Each row is a point. Each copy is the shape, with its points in the same order, stretched, turned, moved and blurred by noise. Say if it was mirrored as well.

Shape (9 x 3)
-.09 -.28 -.29
.49 .08 .09
-.02 -.23 .16
-.08 -.33 -.27
.04 -.29 -.26
-.19 -.27 -.50
-.15 .14 .05
.20 -.31 -.56
-.35 -.35 .87
Copy 1 (9 x 3)
-.39 .22 .00
.31 .28 .43
-.11 -.10 .15
-.41 .23 .06
-.33 .27 .14
-.47 .36 -.09
.10 -.01 -.13
-.43 .60 .20
-.02 -.92 .08
Copy 1 is: mirrored
Copy 2 (9 x 3)
.19 -.06 -.31
.21 .25 .30
-.20 .08 -.09
.18 -.05 -.27
.25 .00 -.24
.33 -.23 -.41
-.06 -.26 .11
.56 .04 -.32
-.94 .12 -.05
Copy 2 is: mirrored

Shape (9 x 6)
-.27 .06 -.22 .49 .37 .08
-.84 -.29 -.11 .12 -.07 .33
-.34 .15 -.20 .04 .06 -.11
.27 .54 .10 .31 .10 .06
-.07 -.60 -.01 .58 .05 -.58
.34 -.38 -.19 -.51 .23 -.32
.28 -.12 -.06 .33 -.25 -.11
.04 -.11 -.41 -.09 -.21 -.11
-.53 -.04 -.44 -.25 .07 .54
Copy 1 (9 x 6)
-.45 -.11 -.02 .71 .12 -.18
-.36 -.38 .26 .44 -.45 .13
-.35 .18 .00 .27 -.17 -.14
.07 .43 -.09 .42 .42 -.01
-.16 -.11 .01 .51 -.23 -.94
-.34 .01 -.22 -.36 -.01 -.56
.12 -.05 -.36 .30 -.15 -.40
-.22 -.06 -.45 .10 -.29 -.22
-.55 -.33 -.15 .18 -.20 .36
Copy 1 is: only turned
Copy 2 (9 x 6)
.05 -.15 -.24 .52 -.02 .17
-.47 -.33 -.40 .12 -.44 -.11
-.14 .15 -.14 .14 .13 -.02
.27 .20 .35 .24 .15 .40
.21 .02 .03 .68 -.14 -.68
.50 .07 -.08 -.25 .46 -.56
.41 .27 .13 .18 -.19 -.18
.24 .37 -.24 -.09 .02 -.24
-.17 -.19 -.58 -.23 -.13 .13
Copy 2 is: only turned
Copy 3 (9 x 6)
-.34 .04 -.35 .60 .09 -.44
-.78 -.40 -.24 .25 -.47 -.14
-.24 .22 -.30 .05 -.15 -.30
.21 .65 -.28 .44 .07 .01
.32 -.40 -.01 .29 -.22 -.68
.20 .10 .30 -.61 .24 -.21
.46 .03 -.24 .18 -.07 .01
.16 .04 -.36 -.24 .03 -.07
-.80 -.07 -.36 -.03 .01 .07
Copy 3 is: only turned
Copy 4 (9 x 6)
-.08 -.18 .30 .61 .31 -.23
-.74 -.44 .05 .25 .17 .25
-.24 .12 .07 .25 .25 -.31
.22 .50 .16 .53 .13 -.10
.02 -.37 .03 .30 -.40 -.66
.34 -.11 -.04 -.61 .22 -.38
.17 .03 -.20 .33 -.17 -.14
-.04 -.08 -.34 .03 .24 -.21
-.39 -.31 .00 .05 .62 .41
Copy 4 is: only turned

Shape (14 x 9)
-.16 -.06 .04 .14 .12 .13 -.07 -.23 .11
-.10 .00 .18 -.06 .02 -.02 .21 -.22 -.10
-.07 .12 .12 .19 -.09 .10 .13 -.20 .14
.10 .00 -.27 -.27 -.32 .07 .06 -.10 -.10
-.14 -.24 .23 .14 -.33 -.34 .22 -.22 .16
-.15 .02 .24 .15 .07 .08 -.27 .06 -.10
.48 -.01 .00 .23 .06 .12 .14 -.16 -.11
-.07 .05 .24 .05 .00 -.07 .05 -.22 .30
.01 -.15 .18 -.75 .07 .09 .04 .00 -.13
.00 -.05 .08 .16 .04 .04 -.04 .17 .21
-.16 .02 .04 .24 -.08 .07 .23 -.08 .01
.00 -.19 .08 .12 .00 .04 .03 -.01 .04
.11 -.04 .12 -.02 -.01 -.94 .01 -.05 .08
.12 .06 .12 -.05 .04 .07 -.24 .13 .03
Copy 1 (14 x 9)
-.13 -.17 .20 -.09 -.14 .14 .01 .15 -.04
-.19 -.01 .04 .07 .18 .06 .14 .15 -.04
-.02 -.12 .15 -.22 -.03 .01 .21 .19 -.18
.23 .03 -.01 .20 .16 -.05 .17 -.18 .18
-.11 -.34 .11 -.10 .10 -.58 .20 .28 .15
-.04 -.09 .09 .15 -.22 .14 -.15 .23 -.26
.02 -.26 .18 .07 .39 .12 .10 -.21 -.30
-.12 -.04 .30 -.19 -.04 -.16 .02 .21 -.07
-.14 .30 .25 .63 .26 .19 -.09 .06 .30
.10 -.13 .18 -.07 .03 .02 -.14 .25 -.12
-.03 -.20 -.05 -.22 .03 .07 .18 .25 -.11
-.02 -.28 .15 .10 .08 -.01 -.02 .17 -.02
-.14 .11 -.08 .03 .26 -.88 -.44 -.19 .13
.11 .07 .21 .20 -.03 .10 -.22 .02 -.15
Copy 1 is: mirrored
Copy 2 (14 x 9)
-.29 -.10 -.22 .11 -.05 .09 -.16 -.08 .05
-.14 -.03 -.15 -.24 .05 .00 .05 -.02 -.26
-.28 .06 -.07 -.16 .07 .13 -.08 .07 .03
.22 -.12 -.04 -.24 -.24 .22 .20 .13 .05
-.31 -.14 .10 -.47 .03 -.27 .32 -.12 .11
-.10 .03 -.02 -.01 -.11 -.18 -.46 -.08 .01
.04 .34 .28 .23 .08 .25 .07 -.16 -.15
-.18 -.12 -.09 -.22 .26 .00 -.07 .00 .12
.42 -.50 -.07 -.34 .09 .15 -.09 .08 -.33
-.16 -.12 .15 .07 .09 -.09 -.22 .16 .18
-.37 .04 -.04 -.11 -.08 -.02 .02 .15 -.06
-.18 -.11 .13 .00 -.06 -.02 -.06 -.03 .00
.21 .07 -.09 -.30 .33 -.84 .41 -.14 .22
.19 -.04 .08 .01 .05 -.01 -.38 .03 .11
Copy 2 is: only turned
